Rows are points. The points of each table are mixes of a few directions, plus a little noise. Count the directions of each table, and those that both share. Where both have some left over, give the other angles between the two spaces (their principal angles), to ten degrees, smallest first.
(in the rows, 128 means zero)

First, 7 rows:
[[134 123 141]
 [116  96 149]
 [165 149 151]
 [ 51 111  53]
 [112 115 124]
 [180 176 138]
 [137 127 140]]
Second, 5 rows:
[[119  96 152]
 [124 115 138]
 [150 214  65]
 [124 109 143]
 [122 108 144]]
Directions: first 2, second 1, shared 1

First (8 x 8):
[[ 82 193 149 139 136  74 115 124]
 [143 107 147 102 130 149 148 120]
 [123 135 145 118 132 125 134 123]
 [140 111  86 156 120 135 111 140]
 [144 104 166  85 131 153 157 116]
 [146 101 135 111 128 151 141 125]
 [ 77 197  56 221 122  57  64 151]
 [169  70 140  92 127 179 156 123]]
Second:
[[134 150 124 143 174 148 148 134]
 [151  64  53 100 116 155 101 151]
 [152 120 125 118  93 111 125 148]
 [110 140 128 140 171 149 136 114]
 [ 91 145 136 145 186 155 135  99]
 [ 70 124 163 129 116 118 107  78]
 [150  61  86  90  52 112  89 147]
 [183 128 111 120 102 114 139 174]
 [138 218 204 165 153  99 180 133]
 [100 129 150 129 117 118 119 104]]
Directions: first 2, second 3, shared 0; angles 30, 90

First:
[[154 162  86 118 134 111 128  96 158 167 111 100]
 [156 140 129 121 119 130 130 127 187 154 116 133]
 [142 110  92 152  98 172 151  94 100 119 144  86]
 [ 94 108 110 146 127 115 114 166 100 120 142 122]
 [139 132 186 127 105 143 138 125  63  96 129 163]
 [153 142 108 106 169 118 101  94 197 138 116 108]
 [ 72 115 197 112 144 113 152 157 106 113 129 184]
 [117 114 118 141 127 124 107 159 116 115 138 126]]
Second (9 x 12):
[[ 85 134 144  96 203  81  99 124 142 118 123 140]
 [152 125 119 145  87 153 144 130 120 133 131 121]
 [144 126 122 140 100 146 139 129 122 132 130 124]
 [154 124 119 147  83 156 146 130 119 134 131 121]
 [157 125 118 149  78 159 148 131 118 135 131 120]
 [161 123 116 152  72 164 151 131 117 136 132 119]
 [ 97 132 139 105 182  94 106 125 139 121 124 137]
 [ 58 138 153  77 249  53  80 122 151 112 120 148]
 [144 126 122 140 101 145 139 129 123 131 129 124]]
Directions: first 6, second 1, shared 1

First (8 x 18):
[[113  92 164 114 114 172 161 138 130 112  83 122 117 134 148 115  52 142]
 [103  74 139 130 131 161 118 152 154 112  92 114 114 155 138 113 129 133]
 [117 152 137 151 166 148  97 134 144 120 158  94 108 127 164 121 135 135]
 [106 143 114 158 160 107 110 148 159 148 166  98 113 145 127 138 187 135]
 [114  91 121 152 106 161 172 114 131 130 126 129 127 117 130 139  64 141]
 [138 204 133  81 174   7 112 149 118 129 150 131 139 148  81 126 237 133]
 [191 163 111 100  56 119 133  96  79 175 115 187 165  97 111 147 114  82]
 [142 106 104 138 118 148 122  91 110  99 133 149 141 102 127 126 106 123]]
Second:
[[107 132 144 127 158 134 167 124 133  84 136 115 114 120 138 126  72 155]
 [104 152 146 134 176  73 183 111 116 100 170 103 126 112 110 126  92 187]
 [110 129 161  72 168 141 147 153 141  35  84 133 106 144 142 111  91 130]
 [131 135 132 144 113 128 162 109 113 150 144 126 135 109 127 138  82 142]
 [136 167 171  84 136 161 125 156 131 103  92 128 109 136 169 119  89 107]
 [148 104  88 151  96 145  45 140 145 183 124 137 137 148 127 131 234  80]
 [123 106 114 141 117  83 178  95 104 134 146 138 151 110  84 134 105 164]
 [158 145 138  93  94  68 143 117  87 166 110 155 159 124  88 126 145 130]
 [113 154 139 153 154 133 142 124 133 130 165  99 114 116 149 132  97 150]
 [142  77  77 166  80 178  63 130 149 176 120 143 135 139 133 138 193  79]
 [136 107 100 143 116 163  52 149 156 149 117 131 122 150 143 127 208  84]]
Directions: first 6, second 5, shared 4; angles 30

First (9 x 32):
[[101 133 122 145 118 157 144 141 141 155 178 123  98 119 124 181 101 160
  154 175 125 140 172  98 120 135 100 131  72 160 153 109]
 [158 152 126 130 127 108 134  92 124  77 122  84 102 153 160 138 204  83
  126 117  85  98 112 149  94  93 145 164 129  98 158 126]
 [185 155 137 131 137 104 127  74 118  62 109  88 119 180 166 106 206  59
  102  77  79  83  92 161 102  91 152 161 145  76 139 138]
 [116 116 165 136 161 174 115 138 135 168 152 181 165 145  93  87  27 146
  112  89 159 133 146 103 170 163  95  79 131 145  76 136]
 [110  93  71 122  73  88 138 167 118 159  96 149 137  75 123 153 125 180
  121 183 165 172 108 136 141 148 155 131 114 142 132 137]
 [108 111 111 154 107 157 146 147 137 179 173 159 126 124 114 161  52 178
  118 161 150 152 160  99 151 163 102 111  57 159 122 125]
 [167 121  90 137  90  84 142 106 113  98  98 115 125 142 159 133 177 110
   90 124 113 120  86 160 120 117 164 156 113  93 138 146]
 [136 117 126  95 129  86 107 135 113 105  61 131 158 103 126  83 169 111
  124 107 142 132  83 159 130 119 165 126 206 106 112 143]
 [ 69 156 202 101 204 193  98 152 153 145 165 127 123 108  89 112  93 127
  207 118 133 122 192  86 120 124  77  94 184 173 122  95]]
Second, 10 rows:
[[ 65 122 181 126 178 207 114 159 145 185 172 178 156  96  70 121  19 180
  161 127 161 149 182  73 144 161  85  77 140 172 100 109]
 [ 98 143 129  95 136 109 110 167 144 129 127  91  90 114 130 128 172 105
  203 161 139 135 157 131 128 114  99 123 159 172 148 112]
 [152 139 130 154 127 148 146  87 121 107 147 125 125 148 140 149 134 124
   96 114  95 110 122 126 104 118 139 151  93  96 140 131]
 [ 82 130 125 126 125 160 140 136 128 141 142 125 120  57 112 189 135 182
  157 181 116 147 154  98  78 120 144 150 122 135 168 102]
 [171 161 108 119 111  70 126 116 138  76 131  50  60 193 186 127 232  42
  155 130  96  94 127 167 124  91 108 158 112 131 161 129]
 [159 137 133 132 133 119 129  95 119  94 111 120 137 151 142 113 160 100
  102  93 105 104 101 144 115 112 149 144 141  92 129 136]
 [101 123 113 122 115 118 127 174 145 164 151 126 101 124 123 142 104 142
  167 169 159 151 163 116 155 145  90 107 105 180 129 120]
 [181  94 113 146 110 107 131 100  99 125  81 181 196 154 125  73  84 130
   28  65 147 128  58 158 167 156 169 114 133  75  71 174]
 [ 84 107 156 109 157 163 115 150 122 158 108 176 177  64  80 109  73 178
  137 126 159 153 128 105 128 148 140 102 184 134 101 125]
 [183 127  91 148  88  82 144  98 116  97 114 109 116 173 167 128 172  94
   80 113 108 111  90 161 134 117 149 150  91  97 134 147]]
Directions: first 4, second 5, shared 4

First:
[[121 137  93 169 211 141 132 192  91 117 171  99  63 133 158  97 113 139
   61 114  90 153 106 131 169 128 205  90 152 153 177  92]
 [126  94 153 127 174 106  92  96 115 158 120 154 156 150 110 148 112 171
  168 172 155 163  85 126 138  92 163 118 156 103 175 115]
 [130 125 143 126 125 107 130 114 120 180  86 160  92 134  84 152 134 128
  125 124 142 107 140 145 102 137 128 118 163  83 111 133]
 [119 129  89 129 119 184 188 179 138  98 184 114 102 117 176  99 115  96
   92  83  97 120 148 131 134 142 115 116 140 158 107 106]
 [140 137 117  99  85 174 175 122 191  82 128 121 144  83 156 112 136  93
  150 140  98  92 186 128  66 107 102 116 100 146  72 113]
 [109 122 148 104 146 116 135 107 118 207  83 183  84 129  66 157 145 129
  163 150 144 120 140 153 102 112 161  98 165  49 133 113]
 [ 77 146 140 102  55 124 138 131  81 181 128 145 123 162  83 151 159  97
  144  65 171 138 123 136 187 188  60 181 110  85 122 176]
 [101 128 109 103  80 174 168 152 133 105 178 118 151 128 158 112 131  98
  138  89 126 132 140 121 152 147  80 151 105 145 112 132]
 [149 143 147 136 145 101  75  96 142  83 115  97 182 113 140 121 137 153
  150 182 126 144 110 106 128  98 148 137  74 163 150 135]
 [208 119 147 188 141  58  45  88 146  72  88  85 186 128 151 133  96 176
   86 162 133 112 102 104 105 124 117 156 119 196 120 164]]
Second, 10 rows:
[[155 145 129 144 122 114 107 117 150  84 114  98 148 109 147 117 132 131
  115 145 115 113 139 117 108 123 125 135  94 164 112 137]
 [193 136 121 190 153  89  76 126 141  54 118  68 152 118 173 108 104 157
   62 142 104 112 116 108 115 130 137 138 111 208 124 143]
 [179 155 130 159 123 103  90 111 162  54 107  75 162  99 161 109 130 136
  100 155 104 103 141 108  99 121 124 140  75 192 105 146]
 [117 149 138  97  96 141 141 110 153 121 112 132 142 104 116 128 157 106
  166 145 127 116 158 128 105 117 114 132  87 114 107 129]
 [141 164 139 109  88 130 123  99 172  83 100 105 163  88 133 118 161 106
  157 160 114 102 169 119  88 114 110 140  56 146  93 138]
 [ 48  84 124  81 140 169 186 158  72 249 164 212  70 175  75 159 122 119
  170  81 165 169 103 159 179 140 134 106 214  25 168 101]
 [143 125 124 147 143 118 114 133 123 116 131 116 129 133 139 125 117 139
  104 126 124 131 116 124 132 130 134 128 137 148 134 132]
 [ 49  87 125  79 138 169 189 157  75 244 164 210  72 173  75 159 123 117
  172  85 166 167 106 157 177 140 135 107 211  27 165 102]
 [164 126 122 173 153 101  95 133 127  91 127  94 136 131 157 118 103 151
   79 130 117 124 111 114 130 131 138 133 133 174 133 136]
 [ 90 109 127 104 128 149 157 139 106 183 143 167 104 147 103 142 130 122
  151 110 144 144 119 142 149 134 128 119 164  81 144 116]]
Directions: first 6, second 2, shared 2
